Every row gives one point. Examples show where two turns around zero, p and q, send a point. Where does a point land after both, in the order given? Backwards means that the second turn is done in reverse. Each puzzle has new turns, and all numbers are rounded.

Turn p:
[-15.8 -13.5] => [-20.7   1.7]
[ 26.4 -18.6] => [  5.5 -31.8]
[ 2.3 19.8] => [15.6 12.4]
[-12.9  12.4] => [-0.3 17.9]
Turn q:
[ -2.2 -21.4] => [-21.4  -1.9]
[-17.2   3.3] => [-0.1 17.5]
[ 26.7 -17.1] => [-11.7 -29.5]
[ 8.6 20.7] => [22.0 -4.5]
[-15.8  14.5] => [11.2 18.3]
Where do these land?
p, then q backwards: [-3.7  8.7] => [-7.9  5.2]
q, then p: [29.0 -8.3] => [-23.1 -19.4]
p, then q backwards: [-25.3  -0.4] => [-20.8 -14.4]

Turn p:
[ 11.3 -22.1 -14.8 -14.3] => [  9.5 -26.0  -7.4 -14.9]
[-4.0  3.7 18.8 29.1] => [ -9.3  19.1 -15.1  23.5]
[ -9.2   8.3 -19.1  22.4] => [-16.5  18.8 -13.2 -14.9]
[ 18.3  12.6 -16.2  -3.0] => [ 17.7   9.5  -0.7 -19.0]
[22.1 -8.7 -2.9 -2.8] => [ 19.8  -7.9 -10.6  -3.5]
[-17.8 -17.9  28.6 -11.7] => [-12.1 -21.9  11.3  29.0]
[-20.8  24.2   5.6 -19.7] => [-9.3  8.5 35.8 -0.1]
Turn q:
[  1.1 -11.7 -14.2  -9.3] => [ -8.1  -5.6   3.1 -17.9]
[-26.5 -13.2  -3.4  21.8] => [ 13.4 -31.2  12.6   7.4]
[ -1.7  -8.1  -1.5 -20.3] => [ -6.6   8.2  13.0 -14.2]
[ 1.6 29.2 10.4  4.0] => [-6.1 12.8 -7.6 26.8]
[-13.8 -22.8 -32.0   7.2] => [ -7.7 -36.0   5.2 -20.1]
[36.0  9.0 24.4  3.5] => [ 16.2  31.5 -26.9   3.0]
[ 3.2 17.5 16.4 -6.8] => [-0.8 20.2  0.7 15.0]
Where do these land?
q, then p: [1.5 3.1 0.5 5.3] => [-0.7  1.2 -5.1 -3.5]
q, then p: [19.3 14.7  5.8  2.9] => [ -3.4  16.1  -1.0 -18.9]
p, then q: [ -2.7   8.2 -49.8 -12.1] => [-21.4  31.6  30.4 -17.7]
p, then q backwards: [18.6  8.5  3.3 -1.7] => [ 4.3 -7.8 17.9  5.6]
p, then q backwards: [-4.8 -5.4  1.8 15.3] => [ 9.0 13.3 -5.5  1.6]
p, then q backwards: [-45.0 -15.1  18.0 -13.5] => [-37.0  23.8 -27.5  -8.1]
q, then p: [ 13.1 -14.1  20.4   3.9] => [26.1  6.6  2.2 -8.5]

Turn p:
[ 18.3 -10.7  14.8  23.8  12.2 -29.8  -8.5 -17.8] => [ 16.8 -11.7  -2.0  15.1  18.1 -22.7  -7.2 -33.4]
[  0.4 -18.1 -13.9   4.0  19.0  20.0 -21.2  11.2] => [ 18.6 -24.2   0.1  -8.0  -5.8  18.4 -19.3  11.6]
[-12.3  20.0  -0.4  -1.1  12.9   7.1  -6.4  21.5] => [ 9.9 11.5 -0.2 -3.4 13.2  7.5 -4.0 28.0]
[ -8.4  13.9 -31.1 -16.4  21.5  14.6  32.2  27.6] => [-11.3   3.0 -11.9 -16.6  19.4  44.7  20.9  24.7]
[ -1.9  -7.5   8.2 -23.1  -8.9  -2.3 -21.7  14.7] => [  9.6  -1.8  31.5  -0.6 -12.9  -2.9   3.1  12.6]
[ -4.8 -21.5  11.9  12.7  -5.3  -4.6  -9.8 -36.0] => [ -4.1  -3.3   1.2   0.9 -12.7 -16.3 -25.7 -33.3]
[-10.2   0.5 -12.1  14.0 -35.2   5.2   4.8   9.5] => [-31.0  -9.2  -6.4   9.8 -10.7 -11.8  -0.7  19.8]
[ 30.1 -15.6  16.5  -3.6 -16.0  -9.2  14.1 -27.6] => [ -1.4  -1.6  -3.1  12.9 -20.0 -12.6  19.3 -40.3]
[ -9.3  -6.1  16.0 -11.0  -5.0  -2.5  25.2  21.1] => [-13.3  14.6  13.6  22.4   2.5  19.6  11.4   4.2]
[ -9.2  19.9 -16.4  15.6  -1.1 -19.0 -21.5 -31.7] => [ -4.1  -1.5  -9.8 -28.0  15.4 -37.0 -15.9  -8.0]
[  7.3  25.2   6.6 -14.9   6.0  20.5  12.8   7.5] => [ 10.3  24.3 -13.0  -4.5  -6.6  13.2  18.2  14.1]
Turn q:
[  4.6  10.8  23.1   0.2  12.9 -11.2  10.0  14.1] => [ -6.1  15.7  26.5  -2.1   7.4 -11.8  -6.3   6.2]
[ 11.6   0.4   2.5   3.6  16.0  33.0 -19.5   9.5] => [ 17.9   6.3   3.5   0.6  -6.3   7.4 -22.1 -31.8]
[  0.3   3.9 -17.8  11.2 -47.6  -1.8  -4.9   7.6] => [ 15.9  -9.8  -8.2  -6.6 -27.9  24.7  17.0  25.8]
[-11.1  10.3   4.3  -1.2  19.2 -17.0 -11.1  -2.8] => [ -6.3   6.1  -4.3   4.1  16.9  -9.5 -20.4  11.6]
[ 14.4  16.2  11.7 -11.3  14.5 -13.7   3.9 -19.0] => [-15.5   8.5   2.1  16.6  -4.6 -28.8  -7.6   2.9]
[-12.6  16.9  20.5 -20.9 -12.0  -3.1   0.3  -2.3] => [-25.3  -3.7   8.0 -14.3 -14.3  -4.9 -13.1  11.7]
[  5.6 -42.4 -63.0   0.0   6.6  21.9  10.1   9.2] => [ 38.7  -8.4 -40.6 -15.5  17.4   6.5  39.8 -33.4]
[-10.4  18.6  22.0  11.6   7.3   6.1   8.1 -10.5] => [-24.7  16.1  11.3  11.5  -0.2   9.9 -10.7  -0.8]
[ -2.4 -34.8  -3.3   6.8 -16.8 -14.2   3.0  -5.8] => [  5.5 -30.8   1.8   5.8  11.8   6.4  23.3   7.8]
Where do these land?
p, then q: [ 24.8  14.4  -9.0   8.1  17.8  -1.0   1.8 -21.6] => [  3.6   1.2 -24.9   7.2  -2.7 -26.7  17.5  -6.5]
p, then q backwards: [  5.8  14.6   0.9   7.7 -19.2  18.8   7.9  29.9] => [  0.6  14.2 -11.3  14.1 -21.3 -25.7   4.0 -18.2]
p, then q: [ -4.8  -3.2  10.7  22.1 -22.2 -36.9  20.5  -6.9] => [-20.6   7.7  -9.5  22.8  36.7  11.6  -3.3  19.3]
p, then q: [ 12.4 -37.4   3.3  -7.1  -1.9  10.2 -16.0  35.7] => [ 16.8 -20.1  37.6   7.8  -5.0  24.5  11.8 -18.0]
p, then q: [-14.3 -15.8 -12.1 -25.9   9.1 -22.4   1.4   2.2] => [-28.1  -8.7  17.5  -3.4   5.5  -5.8 -13.9 -20.5]
q, then p: [  4.4  -8.6  -2.8  10.0  -1.2  12.4  14.6 -14.5] => [-15.0   5.7 -18.9   0.8  -1.0   3.6  -7.1 -10.0]
q, then p: [-17.4   5.8  15.5  21.9  16.2 -25.7  22.1 -18.6] => [  2.2  16.9 -10.4  10.4  33.4  14.9 -26.0  17.0]
q, then p: [-12.0  14.4 -12.8  -7.8  -4.0  22.7 -30.8   4.5] => [  5.9 -18.5   4.2 -26.3 -26.2 -11.8   1.3  12.7]
q, then p: [  1.2  15.7   6.3 -28.8   5.5  22.0 -21.5 -10.6] => [ -8.7 -10.6  20.1 -21.5 -12.7 -29.3 -11.3  -1.1]

Turn p:
[-10.7 -18.0   7.7  11.0  -9.3   7.4  32.0   5.8  -0.2  -9.1  14.1] => [ 18.1  -4.7  -3.6   4.8 -22.8  14.1  13.3  15.9  22.4  -2.2  -7.7]
[  3.4   8.3  13.5  -9.6  -6.9   0.9 -13.2  12.7  -1.4 -14.1  -4.6] => [  1.4  -1.7  -3.5  -1.8  10.6  -8.3  -1.7  13.2  -6.1 -11.5  20.3]
[-22.2 -37.4  -6.9   1.5   4.2 -10.9   5.9   6.7 -11.4  12.6  -4.7] => [ -0.8 -25.5   6.6  30.6 -23.1   6.8   3.0 -11.4   4.6   9.8  -1.6]
[  8.6  14.6   9.4  -7.2  -8.9  26.0   5.1 -24.3  -6.5  -2.9   8.6] => [ 12.2  22.4   1.3 -15.6  -5.7 -17.0  -3.0   3.5  -1.0 -21.1 -15.5]
[  7.5  -0.8   9.1 -11.7 -11.3  -8.1   0.4  -3.4   1.3  -3.9  19.5] => [ 19.9  -5.7   7.9 -17.3  -3.4  -2.2   0.0   2.7  -3.8  -0.9   7.3]
[ -3.6  19.0  -5.0  -9.8 -12.5 -12.7  -8.2   8.2 -11.9  15.6 -13.3] => [-15.2 -18.1   7.1  -3.2  16.5 -23.6  -3.2   3.4  -2.2   5.2  -2.4]
[11.9 13.0  4.3 43.4 -5.2  6.5 -4.4  9.3  5.0 13.5 33.9] => [ 4.2 34.7 21.8 -9.5  1.5  4.4 22.1 17.8  8.9 32.5  0.9]
[ 14.7  -1.0 -10.1  -6.1  -9.7  -0.9  15.1   4.6  18.6   1.6  -6.7] => [ -5.5  -9.3   0.0 -14.0   3.0  19.5 -10.2  11.8  -1.6  -2.4 -12.0]
[ -3.1 -13.5  -2.3   9.4 -12.2  -3.5   3.8 -22.1  30.7   6.3 -11.2] => [ -2.5   4.9   4.4  -3.5 -10.7  16.7 -35.5  -3.7  15.2   7.3  -6.7]
[-47.3 -10.9 -33.7  -8.9  23.8  -7.7  -7.3 -12.8  -4.6 -11.8   0.0] => [-14.9 -13.2 -38.0  11.7 -29.6 -10.0   1.6 -37.0  -0.7  15.2   4.6]
[ 13.5   8.7   5.5  -2.1  17.8 -13.2  -4.6  -2.3   1.0  -4.9 -17.7] => [ -1.6   0.5  -5.0   4.1  28.4   6.5  -4.8 -12.9  -3.6  -6.2   3.5]
[ 14.9  10.0   2.0  -6.9   0.4  15.9 -11.4   4.9  -3.9   9.8  -2.5] => [-10.5  10.1  11.8  -4.1   7.5  -7.0   3.1   5.8 -15.7 -11.4  -2.0]
[ -3.4   8.9   7.8   1.8  42.6   4.3 -10.6   9.4  -5.4   1.9  -9.1] => [-17.6  12.3  -4.7  14.7  16.7   3.8  21.1 -23.9  -2.2 -11.3  12.8]
[ 15.9  -0.8  -1.4  -4.9 -12.9  -3.9  -2.6   3.3 -11.4 -14.6  -6.5] => [ 12.8  -6.6  -6.1   3.1  11.1  -3.9  -5.8  14.9 -14.3  -3.1  -1.7]
Turn q:
[  0.1  13.1  -4.9  -8.4 -19.1   0.0   7.9 -13.9  -2.3  15.1  -8.0] => [ 13.8  -6.5   3.4 -12.6   0.3   0.8 -10.0 -19.6  -8.8  14.7  -1.4]
[  8.8 -15.1   7.4  44.0   9.1  18.7   3.6 -13.3  42.3   5.6 -11.0] => [  4.3  -9.3   2.3   4.6  54.4  15.2  -2.6  16.2  27.4  -6.0 -21.9]
[ 16.5  -6.6 -12.8   2.6   8.8  11.4 -18.6  20.4  -1.8  -4.2   9.6] => [ -1.4 -11.3 -19.7   1.0  -7.9   6.2  10.3  17.9  10.8 -12.7  15.5]
[-18.1  13.5  -2.9  -6.1  -1.4 -20.2   0.1  25.8  23.4   7.3   5.5] => [-26.8 -11.8  -1.4  20.4   5.2  -8.5   8.6 -21.2   3.0  13.6  13.2]
[-16.8 -14.6   9.2 -15.9   3.1  -5.5   4.9 -14.8  -1.1  -2.8  33.8] => [-19.0  23.7  21.3  -4.5  -1.6   2.4 -16.0   8.3  -8.4   1.2  21.5]
[  2.4 -32.3  -1.6 -13.7 -12.1   0.5   8.4 -13.3 -10.5  -9.4 -11.6] => [ 19.2   9.2  20.9 -10.8   3.6   0.4  11.3   6.0 -23.1 -15.2   4.3]
[  1.1  10.5  11.2 -16.0  15.5   6.9  -2.3  47.8  -5.3   3.7  -7.6] => [-23.3 -20.8  -4.0  10.1 -31.9   7.7  29.9  -1.3   8.3   2.5  -5.4]
[ 4.4 14.5 -4.6 15.4 -0.8 -0.5 11.0  0.5 -8.3 -2.4 10.3] => [  4.5  13.2 -11.3   1.0  -4.5   3.6  -6.9 -11.3  15.9   0.0  -2.0]
[  1.5  13.3 -10.2  -9.4   8.4  -2.7  10.7 -11.9 -11.6   4.4 -15.9] => [  2.3   5.2 -11.1 -17.3  -5.1  -4.8   1.9 -11.7 -13.4   6.1 -15.9]
[-15.8   9.8   8.7  -6.1 -11.2  -2.5 -17.6  -6.0   4.9 -27.2   4.3] => [ -4.5  -5.6  13.2   8.0  -7.0 -30.5 -17.6   2.2   3.0 -10.3   4.4]
[ 24.0   4.0   3.2   8.2   0.8  -5.9  -2.2 -12.8 -12.7   4.2 -11.9] => [ 24.3   6.4 -11.1  -4.8  -2.0  -1.8   2.6   9.4   0.1  12.2 -12.7]
[ -8.2 -10.1  -2.6   5.3  -1.1  -0.3  -5.9  -8.5 -16.9   5.8   2.4] => [  6.3   7.4  -2.4   5.3  -3.4   9.2 -11.5   4.8 -14.9  -6.0   0.3]
Where do these land?
p, then q: [  1.4  16.8 -10.0   6.0   0.3  -0.4  -8.8 -11.8  -5.8 -11.2  75.9] => [ 17.8   9.6   5.4 -38.4 -23.8   6.6  12.7 -30.6  -3.8  50.7  18.7]
q, then p: [  9.9  -7.5   2.4  33.6  10.9   7.7 -10.3  -7.6  19.2   4.9   6.7] => [-28.0  13.4  -8.0   5.2   3.0  25.6  10.9  -4.0  -8.1   2.1  12.2]
q, then p: [ -0.8  -2.6   0.9   9.2  10.8  -3.3  10.8   0.7  -7.9  -1.5 -12.8] => [ -6.8   1.1 -11.5   4.4  11.2  -1.7  -3.2   3.2   5.1  -6.0 -12.5]
p, then q backwards: [  3.6   9.5   1.3  -7.8   8.1   5.2  -5.1   6.1  -6.1 -33.4   8.6] => [ 15.3 -12.1 -30.3   0.5   4.9  -9.5  -6.9  -0.2  -8.6  -3.1  -0.9]
q, then p backwards: [-10.3  -7.2  -9.2   7.2  13.3 -13.2 -30.2  -3.1  12.5   3.7  -9.1] => [  5.1   5.3 -12.4  -3.0  -7.8  -2.5 -10.9  15.7 -17.5 -13.9 -25.9]
p, then q: [-10.4   5.8 -11.3   1.3 -29.6   7.2 -19.9   0.3  -1.8   8.8 -15.0] => [ -5.5  -7.9  -4.7  36.4  -6.5  -4.1  -1.7  -1.4 -16.5   7.1   8.8]
p, then q backwards: [ 14.8  -8.5 -12.3 -16.2   6.7   7.5  -0.6  -1.4   3.1   6.7 -16.6] => [-26.8  -6.3  -4.8   0.7   6.5  10.4  -1.4  -2.7  -5.3   7.5 -10.6]
p, then q backwards: [-11.5  -1.0  31.5  -2.0   3.1   3.8  13.2  -9.7   6.8   9.4 -10.5] => [ -3.6   2.3   5.0  16.4 -13.2  17.4  10.1   8.5   6.3 -22.8  12.1]
p, then q: [-21.7  -8.9 -12.9 -12.7   9.1   1.2   3.2  -9.6 -11.5 -16.7  -8.0] => [ 20.7   7.6 -11.4  -0.6  17.8  -6.2  -5.9  -7.6 -11.0 -14.8  11.7]
q, then p: [ 10.1  22.3  -3.9  -3.6  -4.4  -6.1  11.6   7.7  -6.7   8.9 -17.1] => [  0.5  -7.0   7.9  -2.6  -0.8   1.4 -20.1  -5.9  -0.7  -0.5 -27.1]
q, then p: [ 14.2  -9.2  23.0   2.0   5.4   5.7   7.3  17.0 -14.1  10.0 -14.6] => [ -7.0   0.4   8.4   7.1   1.6   9.0  -2.9  26.9  12.7 -16.7 -17.7]
p, then q: [ 13.0  -3.6   7.9  -7.2 -31.5 -17.1  14.2  -1.6   1.1   6.1   8.4] => [  4.2 -13.8  11.9   2.3  -6.0   4.1  27.5  24.6  -1.3   9.5   6.2]
q, then p backwards: [-12.2  -6.0  -7.6  -9.7  -2.3   1.7  14.9  12.9  11.2   4.3   4.0] => [-1.1  2.2  3.1 -8.2 21.4 -3.5 -5.6  9.8  7.3 12.6  0.1]
